Each row is a point. Two turns around zero, p and q, are shown by what they do to some points. Where does a point land after both, in the order given? Backwards means that the second turn is done in reverse. Each puzzle has new turns, and all numbers are rounded.
In the rows, zero is written as 128.

Turn p:
[ 82 121 140] => [106  88 143]
[102 149 119] => [ 95 120 121]
[168  88 113] => [183 134 109]
[ 95  81 147] => [146  73 147]
[130 191 115] => [ 79 168 117]
[191 138 133] => [159 184 130]
Turn q:
[186 115 147] => [187 120 146]
[115 168 106] => [110 169 112]
[107  86 181] => [113  76 174]
[ 81 122 109] => [ 82 119 107]
[151 148  97] => [148 155 101]
Where do these land?
p, then q: [ 93 133  94] => [104 104  92]
p, then q: [167 128 165] => [150 157 167]
p, then q: [188  85 154] => [197 155 153]
q, then p backwards: [ 84 137 127] => [103 165 124]
p, then q: [107 157  99] => [ 91 128 101]

Turn p:
[ 97 133 118 185 152 114] => [106 127  96 166 171 111]
[160 152  97 106 103 128] => [150 125 110 114  78 117]
[145 156 150  92  97 161] => [144 168 159 111  85 127]
[119 131 130 109 106 172] => [131 157 146 139  99 155]
[104 118 165 168 162  89] => [100 117 135 133 196 101]
[ 66 102 151 163 124  87] => [ 65 101 147 160 168 114]
[145 127  96  97 161 123] => [139 117  93  91 124 151]
[188 105 117 103 117 150] => [188 112 139 110 101 149]
Turn q:
[144 137 162 164 115 115] => [132 146 152 165 100 124]
[ 90 141  93 110 112 113] => [146 137  83  99 125 146]
[154  84 133 103 113 116] => [142  94 148 105 114  93]
[159 131 149  94 176 127] => [118 141 162 116 174  93]
[146 146  67 149 111 143] => [159  95  94 159 150 155]
[ 99 139 149 225 142 119] => [ 84 162 104 204  88 137]
[ 94 135 103  84 140 162] => [113 121 110  79 161 159]
[139 112 167  96 115 129] => [130 127 171  98 114 117]
Where do these land?
p, then q backwards: [175  96  93 138 114 160] => [152 146  98 144  67 121]
p, then q: [140 127 108 142 154  99] => [127 107 102 120 144 100]
p, then q: [140  88 146 164 177 107] => [ 83 120 127 135 168  79]
p, then q: [151 124  82 126 110 178] => [158  85 142 166 128 161]
q, then p: [120 126 165  87 129  96] => [113 138 144  81 104 100]
q, then p backwards: [ 90 175 174  91 135 126] => [114 156 169  84 154 171]
p, then q: [ 74 134 145 113 122 110] => [100 160 108 101 108 150]
q, then p backwards: [134 154 111 164  83 148] => [133  89  93 134 115 170]

Turn p:
[108 188 110 130  93 173 157 123 118] => [133 178 112 137 130 201 138 112 136]
[100  92 136 148 145 142 143 136 127] => [115  87 105 139 152 133 127 138 140]
[113 134 179 139 105 166 155 129 115] => [124 111 132 162 143 185 121 131  99]
[160 105 123 107  86 101 164 133 117] => [164  96 147 118  82 139 142 102 126]
[134 139 135 149 137  87 124 129 133] => [132 133 151 152 120 100 138 140 143]
[ 97 125 123 143 147 163 102 150 166] => [ 96 133 116 105 164 138 110 169 146]
[129 108 126 164 142 107 104  98 144] => [107 120 142 145 136  90 100 121 156]
[174 128 102 125 127 114 105 131  87] => [162 146 108 127  88  94 109 119 116]
[118 115 126 106 158 102 115 136  92] => [123 121 100 132 118  87 154 131 105]
[122 133 136  76 127 116 103 121 168] => [ 99 139 163  81 131 116 144 127 108]
[154 142 112 123 140 138 137 121 141] => [154 146 134 112 143 125 122 117 134]
Turn q:
[111 120 145 133 115 154 130 162 150] => [130 105 130 133  96 148 154 149 120]
[145 113 115 159 159 118 104 124 103] => [148 145 116 122 161 139  92 152 123]
[149 151 109 129 117 104  96 131  84] => [140 171 123 107 123  92  94 137 122]
[132 132 119 141 105 151 153 118 144] => [127 129 110 159 125 126 158 118 121]
[157 147 144 130 150 115 103 118 128] => [139 162 143 119 136 140 113 130 157]
[143 141 147  81 116 186  89 101  31] => [191 175 168 101 104 120 100  71  58]
[115 111 139 141 120 114 137 118 173] => [110 100 136 161 133 133 138 140 154]
[137  96 117 109 127 133 157 150 161] => [129  83  97 128 116 139 141 116 148]
[100 123 108 123 131 121 126 126 174] => [ 83 105 121 146 119 142 122 130 140]
[104 132 122 131 148 142 157 139 157] => [ 98 109 116 126 134 155 157 129 125]
[139 164 137 134 142  90 122 119 103] => [122 166 145 102 152 105 122 136 144]
[102 106 134 124 104 108 161 130 127] => [120  86 134 132 136  96 145 129 123]
Where do these land?
q, then p: [124 127 154 136 138 134 114  97 109] => [136 136 137 154 148 119 116 137  99]
q, then p: [108 204 116 128  93 111 183 102 114] => [120 138 141 177 137 126 214  98 152]
p, then q backwards: [136 140 117 148 141 111 108 120 146] => [138 144 135 133 117  95 115 115 126]
q, then p: [145 130 116 129 146 133 120 102 109] => [128 160 124 132 142 109 118 121 119]
q, then p: [126 112 159 143  52 115 122 135 117] => [157  95 168 162  82 116 129 150 141]
p, then q: [129 106 116 126 142 187 112 181 133] => [130 121  87  88  86 151  90 120 114]
p, then q: [153 104 119 109 126 116 147 103 119] => [146 124 138 148 148 110 110 100 143]
q, then p: [108 103 113 129 133 120 122 109 177] => [ 92 105 113 132 145 131 101 143 156]
p, then q: [122 110 112  85 143 119 119 161 106] => [126 106  97 102 124  87 123 105 121]
q, then p: [137 174 156 127 137 125 133 130 140] => [132 140 155 129 151 161 155 128 122]
p, then q: [120  99 130 149 156 138 127 168 137] => [130  97  95 105 118 145 108 150 140]
